Each row is a point. Each copy is the shape, with its points in the same order, turned, moved and blurred by noise. Some copies are also mirrored. Which?

Shape:
[[-70   4]
 [-45 -50]
 [  3 -53]
 [ -6 -57]
 [ 11  12]
 [ -7  13]
 [ 11   4]]
Copy 1:
[[-28  50]
 [-54   1]
 [-43 -34]
 [-45 -36]
 [ 14  -5]
 [ 16  10]
 [ 16  -3]]
Copy 1 is: only turned
Copy 2, 7 rows:
[[ 45 -58]
 [-12 -78]
 [-47 -45]
 [-42 -55]
 [ -5   6]
 [  4  -6]
 [-11   1]]
Copy 2 is: mirrored

Shape:
[[ -8  45  61]
 [ 37  18  -1]
 [ 53  17  67]
 [-30 -12 -32]
 [  4  60  17]
 [  6  -6 -15]
 [-30 -39 -39]
 [-26   7   5]
 [ 56  16  31]]
Copy 1, 9 rows:
[[  6  50 -57]
 [ -2 -18 -27]
 [-51  21 -78]
 [ 29   6  39]
 [ 30   8 -58]
 [  1  -9   7]
 [ 11  -2  54]
 [ 22  27   2]
 [-42 -12 -54]]
Copy 1 is: mirrored
Copy 2, 9 rows:
[[-77 -14  33]
 [  4 -13  35]
 [-35 -65  21]
 [  3  64  -3]
 [-46   3  58]
 [  8  28  11]
 [ 19  63 -23]
 [-38  39   1]
 [ -2 -38  17]]
Copy 2 is: only turned
Copy 3, 9 rows:
[[-18 -13  66]
 [ 18  45  18]
 [ 43  12  71]
 [-10  18 -49]
 [-33  30  46]
 [ 12  22 -17]
 [  4   5 -70]
 [-16   0 -11]
 [ 43  35  46]]
Copy 3 is: only turned

Shape (9 x 4):
[[-34  47   8 -46]
 [ -8 -49 -19  43]
 [-66  10  37 -78]
 [-33  -5 -48 -39]
 [ 21  22  28 -15]
 [ -6   9 -18  40]
 [-33  15 -17   9]
 [  3 -10 -12   5]
 [ 33 -57 -54 -16]]
Copy 1:
[[-39  51 -41   3]
 [ 60 -26 -32 -29]
 [-15  70 -88  47]
 [ 21  55 -48 -42]
 [-18   6   6  12]
 [  3 -32 -19 -36]
 [  0   2 -47 -37]
 [ 11   5  -8 -25]
 [ 76  33   2 -36]]
Copy 1 is: mirrored
Copy 2, 9 rows:
[[-42  54 -12  35]
 [ -1 -39  22 -50]
 [-74  84 -29 -14]
 [-58 -11 -32   1]
 [ 18  37 -17   1]
 [  9 -16  33  -3]
 [-28   0  22   8]
 [ -1 -11  -3 -15]
 [ -2 -63 -53 -37]]
Copy 2 is: only turned
Copy 3 (9 x 4):
[[-47 -32  -9 -51]
 [ -3  43 -39  52]
 [-83   6 -35 -75]
 [  0  -9 -64 -29]
 [-21   6  32 -16]
 [ -8 -10  -9  41]
 [-28 -16 -31  11]
 [ -4  16 -15   9]
 [ 54  50 -40  -1]]
Copy 3 is: mirrored
Copy 4, 9 rows:
[[-55 -26  13  13]
 [ 59  46  -5  25]
 [-51 -39  61  53]
 [  2 -34 -23  54]
 [ -8   0  24 -30]
 [  5  44 -25   1]
 [-12  18 -13  31]
 [ 20   9  -3   8]
 [ 81 -23 -26  13]]
Copy 4 is: only turned

Shape (11 x 6):
[[-26 -18  -6  -5  44 -12]
 [ 11  55  -6  11 -13  16]
 [-46  -7 -56  10  28  45]
 [-22  48  26 -28 -27  -6]
 [ -2 -25 -53 -19 -10  -4]
 [-52 -39 -20 -30  19  71]
 [ 13  26 -27  48  10 -18]
 [ 21  -8 -52  12 -25  16]
 [-14 -31  14 -33   1  -7]
 [-40 -19 -17  24  12  12]
 [ -8   5 -31   7 -25   3]]
Copy 1, 11 rows:
[[-31 -21   2 -29  23  20]
 [ -6  40  38   0 -39  -4]
 [-63  10  -5 -40 -28  63]
 [ 35  23  32 -42 -25 -16]
 [-20 -40 -12  -8 -45  29]
 [-13  10 -29 -51  -8  95]
 [-55  11  18  16 -23 -24]
 [-27  -6 -10  21 -61  22]
 [ 22 -22 -15 -26   7  18]
 [-43  10 -25 -32  -6  18]
 [-18   2  -5 -11 -49   5]]
Copy 1 is: mirrored
Copy 2 (11 x 6):
[[ 14  28  -7  13  48 -35]
 [ 30  -9  11   7 -45 -12]
 [ 73  28 -40 -26  28 -13]
 [ 20  -5  -6  68 -32 -12]
 [  9  30 -26  -5  22  34]
 [ 89   1 -39  18  66   9]
 [ -6   8   1 -34 -21 -32]
 [ 14   1 -15 -31  -3  36]
 [  4   2 -11  45  46   5]
 [ 26   1 -42  -7  32 -28]
 [ 13   4 -28  -1 -10  12]]
Copy 2 is: only turned
Copy 3:
[[-13  19  25  12  30 -30]
 [  5 -21 -14 -43 -41  -6]
 [ 43  55  37 -10  -9 -22]
 [-17 -13 -28 -62  15  -7]
 [ -9  16  62 -15   2  21]
 [ 67  33  54 -31  44 -24]
 [-11  -6  -6  21 -47  -1]
 [ 14  -9  45 -13 -35  30]
 [ -6 -12  33 -18  49  -3]
 [ 28  29  16   7  11   1]
 [  5   3  19 -19 -15  20]]
Copy 3 is: mirrored
